Each row is a point. Two turns around zero, p and q, are shown by what they do to some points. Where does a point land after both, in the order given? Backwards means that the second turn is done in reverse. Each puzzle has new turns, and all numbers are rounded.
In the rows, zero is written as 128.

Turn p:
[153 141 155] => [130 115 165]
[128 121  73] => [164 141  88]
[137 164 169] => [114 137 181]
[100 127 155] => [ 90 134 133]
[122  86  87] => [142 113  73]
Turn q:
[110 174 134] => [142 107 171]
[158 113 132] => [136 156 111]
[102  70 148] => [121  99  68]
[143 156  98] => [114 151 163]
Where do these land?
p, then q: [100 191 127] => [168 113 182]
q, then p: [118 123 149] => [142 111 118]
p, then q backwards: [146 162 122] => [151 158 137]
p, then q: [118  97 149] => [103 105 109]
q, then p: [146 112  70] => [ 99 184 127]
p, then q: [140  82 151] => [101 116  84]

Turn p:
[148 140 147 157 122 129] => [161 105 133 117 132 136]
[135 116  73 105  92 165] => [ 99 173 163  86 106 119]
[157 116  99  91 119 116] => [114 161 128 124  89 152]
[103 163 156 124 132 114] => [151 122 125 167 139 103]
[114 109 129 132 158 127] => [106 118 103 129 144 129]
[141 155 185 168 129 114] => [183  78 127 144 140 131]
[114 117  99  93 175 160] => [ 85 151  85 110 120  97]
[128  70 106  89  87 153] => [ 63 137 170 110  93 137]
[111 167 156 194 138  75] => [190 108 120 163 191 148]
Turn q:
[138 124  83 127 100 128] => [103 138 111 150  97 106]
[115  99 182 169 193 173] => [207 126 105  90 148 185]
[169 102 173 127 147 151] => [175  87 144 112 107 150]
[126 167  96 102 115 145] => [ 88 108 100 129 136  99]
[129 139 128 131 125  85] => [124 148 159 133 139 106]
[ 83 117 109  97 132 100] => [105 145 132 174 164 138]
[111 146  85 117 129  88] => [105 155 128 159 150  90]
[152 129 170 154  83 155] => [118 116 145  77  83 152]
Where do these land?
p, then q backwards: [140  70 108 145 132 105] => [ 82 123 159 117 100 156]
p, then q: [115 152 185 106 130 168] => [135 168 181 158 101 128]
q, then p: [174 130 141 185  98 125] => [144 139 174 164  76 127]
q, then p: [150 176 120  98 110 161] => [ 69 144 134 155 142 150]
q, then p: [ 88 149 136  71 129 111] => [102 100  86 131 174 113]
q, then p backwards: [141 122  90 140 161  98] => [106 183 130 113 133 123]
q, then p backwards: [ 88  98 117 152 136 128] => [135 138  95 123 139  85]

Turn p:
[162 131 108  88 143  82 155 117 136] => [157 120 163 126  97  73 116 124 140]
[101 161  99 127 126 147  97 197 126] => [168 140 135 143 151 184 108 173 102]
[100  84 150 208  92 138 116  75 125] => [ 43 124  98 161 147 142 184  97 124]
[167 140 160 150 110 169 100 151 151] => [141  97  69 129 111 170 134 139 146]
[178 176 140 127 123  87 171 124 118] => [153 157 127 125  55  93 143 140 145]
[136 158 120 113 156 162  63 146 127] => [162 124 127 129 152 184  97 136 171]
[ 82 138 142 122 140 118 166 113 124] => [108 156 155  88 131 118 145 126 106]
[168 134 102 101 137 151 149 138 113] => [171 137 105 125 136  93 107 137 141]
[ 69  77 163 166 109 122 115 110  92] => [ 44 145 124 140 146 151 128  93  92]
[157 116 137 110 100 167  81 143 149] => [129  78  90 136 138 152  99 150 151]
[ 96  89 113 122 173  93 161 118 137] => [131 127 178 115 145  97 138  82  92]
[119 134 103 101 128 101 162 105 137] => [130 133 165 117 127  82 137 141 127]
Turn q:
[151 144  76 102 105 219 157  47 146] => [133 190 146  99 210  83 197  96 161]
[147 155 146 152 170  94 141 144  57] => [ 77 128  75 100  74 156 115 140 141]
[126 153 151  96 127 119 124 159 128] => [112 128 127 133 121 108  79 124 118]
[113 119 137 164 105 128  42  94 139] => [166 118 135 105 134 140 160 148  43]
[119  91 140 114 108 156 143 152 124] => [157 121 138 144 105 100 128  97 145]
[ 62 102 137 133  99  94 157 158 137] => [180 117 112 189 107 126 101 156 144]
[134 146  95 135 140 150 149 148 139] => [ 97 150 137 158 137 132 141 113 142]
[135 110 113  90 167 112 139 131 129] => [104  84 120 131 148 125 119 117 156]
[153 148 148 150 170 116 143 117 141] => [ 87 126 149 107 118 143 131 162 143]
[141 111 136 145  88  90  85 128 141] => [170 118 141 114 127 169 109 129  88]
Where do these land?
q, then p: [147 123  94  78 139  95 110 142 174] => [117 118 130 118 162 160 122  56 142]
p, then q: [173 153 133 156 131 169 138  92 113] => [113 149 151 160 185 155 128 135 151]
q, then p: [108 123 140 171 135 105 157  68 100] => [189 108 114 120 130 106 121 173  93]
q, then p: [173 166  93 171 166 115 181 118 148] => [139 124 126  56 161 174 164 159 102]
p, then q: [113 125 119  85  78 115 122 179 136] => [134 107 109 140  75 134 116  85  87]
q, then p: [114 107 158 143 160 149 151 126  95] => [114 102 139 140 114  98 139 163  92]
q, then p backwards: [130  90  96  95  98 118 112 162 160] => [137  83  97 132 172 116  91 150 134]
q, then p: [110  98 176  74  87 154 101 147 133] => [101 115 143 175  75 109  97  96 166]
p, then q: [124 129 126 153 149 110 117 111  65] => [113 170 126 116 145 124 140 177 100]
q, then p: [ 80 114 137 141 119 172 102 122 115] => [130 161 127 160  89  86 134 127 112]
q, then p: [128 185 130 149 164 141 154  94 119] => [153 146 167  99 132 148 132 168  87]
q, then p backwards: [137 121 135 120 109  93  91 176 178] => [106  96 115 105 139  90  89 180 129]

Turn p:
[155 143 104 120 149 143 126 146 154 138  96 164] => [146 156 109 161 137 153 156 116 115 118  93 132]
[128 136 154 130 102 128 132 142 104 137 135 175] => [167 136 137 140 122 140 102 109 153 152 134 113]
[138  96 106 144  96 136 125 135 158 142 109 152] => [119 131  99 140 123 182 145 130 127 154 131 119]
[131 147 100 140 177 129 143 137 160 139 143 131] => [106 161 118 131 139 108 164 112 124 106 104 107]
[149 144 125 144  98 137 122  95 137 139  47 109] => [126 140 158 148 153 176 144 153  89 146 144 181]
[144 138 169 136  95 138 135 121 134 110 139  99] => [134 132 136  89 130 122  97 132  98 157 141 138]
[134 138 158 113 101 135 138  80 107 129 147 139] => [153 120 140 121 156 129  88 120 119 125 172 118]
[106 145 103 140 169  86 143 145 131 147 137 117] => [ 83 146 142 146 123  94 149 110 155 113 112 126]
[143 117 163 138 104  98  83 130 109 134 141 134] => [140 137 122 146  88 118  88 152 133 150 157 131]
[ 78 135 124 136 120 113  85 118 124 118 145 180] => [145 152 128 126  98 151 117 136 186  93 154 114]
[ 58  70 119 112 155 147 135 111 145 148 146  94] => [ 98  82  91  91 149 104 175 143 172 114 157 130]
[138 117 145 111 176 105 144 135 126  39 144 104] => [108 114 126  94 138  91  79 165 123  93  61 122]
[118 145 132 122 154 145 134 135 103 134 122 110] => [143 117 151 126 135  98 148 126 128 121 119 138]
[149 144 117  85  96 138 136 150 109 133 131 118] => [147  96 130 134 113 132 115  84 102 130 121 145]
[152 104 103 149 126 142 138 140 119 133 138  93] => [105 101 132 126 115 122 151 135  96 149 121 106]
Turn q:
[125  93 111 143 119 122 107 111 132 110 141 141] => [108 133 140 122  94 130 101 144 148 141 131 126]
[161 125 177 152 110 116  81 116 129 129 146 143] => [ 88 122 130  92 134 125 164 155 166 154 114 115]
[117 153 122  46 106 127 140 152 133 143 119 122] => [165  79  87 154 126 136 141 120 115  92 104 151]
[115 133 112 157 153 196 125 116 121 129 146 110] => [ 98 119 154 136 133 145 112  86  94 150 158 100]
[146 103 120 154 114 129 149 137  98 106 139 125] => [132 143 156 104 135 132  98 106 157 128 121 130]
[124 145 117 128 122 106 131 140 144 168 121 138] => [143 121 136 153 130 103 155 143 131 114 141 141]
[149 113 123  70 128 140 139 121 151 173  55 101] => [145 119 127 153 130 163 159 142  75 118 104 206]
[124 108 160 149 148 111  62 151 138 127 141 118] => [ 80 122 116 112 131  78 130 151 128 168 108 124]
[105 119 122 138 131 142 144 126  99 135 119 117] => [146 139 137 134 123 129 120  94 121 149 134 133]
[117 148 133 151 123 179 142 121 146 102 108 149] => [148 120 151 118 139 163 121 139  97 142 144  86]
[127 114 137 148 115 108 154 117 137 106 137 136] => [138 156 133 130 134 139 111 144 158 129 124 114]
[112 107 109 141 196 106 131 122  54 153 140 141] => [119 186 132 119  83  78 138  61 119 125 132 132]
[107 225 110 134 114 106 138 109 140 113 118 125] => [168 119  82 124 154 131 144 144 127 107 205 106]
[154 126 126 111 121 121 124 156 151 100 149 133] => [115 108 123 117 141 124 105 149 138  96 105 120]
[137 107 140  99 121 109 153 126 148 125 141 121] => [127 137 114 152 134 143 120 139 146 108  96 138]
Where do these land?
q, then p: [141 112 122 159 128 103 165  93 100 121 113 128] => [159 173 127 113 136 125 118  95 102 109 135 133]
p, then q: [163 116  93 121 104 108 114 109 169 139 110  90] => [160 118 144 127  88 115 111  78 134 149 147  97]
q, then p: [157  88 118 124 141 130 123 144 104 126 157 138] => [132 137 126 114 140 152 106 147 150 116 143 170]
q, then p: [105 160 141 138 170 164 152 157 154 126 135  98] => [114 114 172 145 126  75 147 168 127 110 133 112]
q, then p: [ 98  84 156 113 120 152 116 150 150 141 106 130] => [139 123 143 169 128 138 152 145 139 180 134 146]
q, then p: [122 124 132 141  91 111  98 154 101 150 128 152] => [101 132  85 148 145 135 101 115 132 157 131 141]
p, then q: [129 156 113 145 114 169 101 124 162 107  91 148] => [150 101 143  98 149 165 139  97 102  99 123 105]
q, then p: [117  99 102  92 120 124 154 117  90 127 161 141] => [125 145 128 109 133 185 112 152  99 121 156 135]
p, then q backwards: [166 168 164 132 124 140 167 101 108 154 165 134] => [ 92 149 118 181 160 152 157 166 110 121 121 113]
q, then p: [109 127 133 106 143 127  99 119 117 158 155 113] => [ 91 121 143 130 139 155 137 124 152 130 153 114]
p, then q: [101 133 136 145 176 110 157 143 171 111  95 140] => [167 141 113 141 139 117 138 159  65 111 144 114]
p, then q: [109 163 127  91 132 102 107 125 112 117  90 106] => [142 135 137  92 103 129 133 167 140 131 108  82]
q, then p: [147 132 127 157 101 126 110 127 124  87 159 146] => [120 121  79  98 113 113 132 124 125 117 131 163]
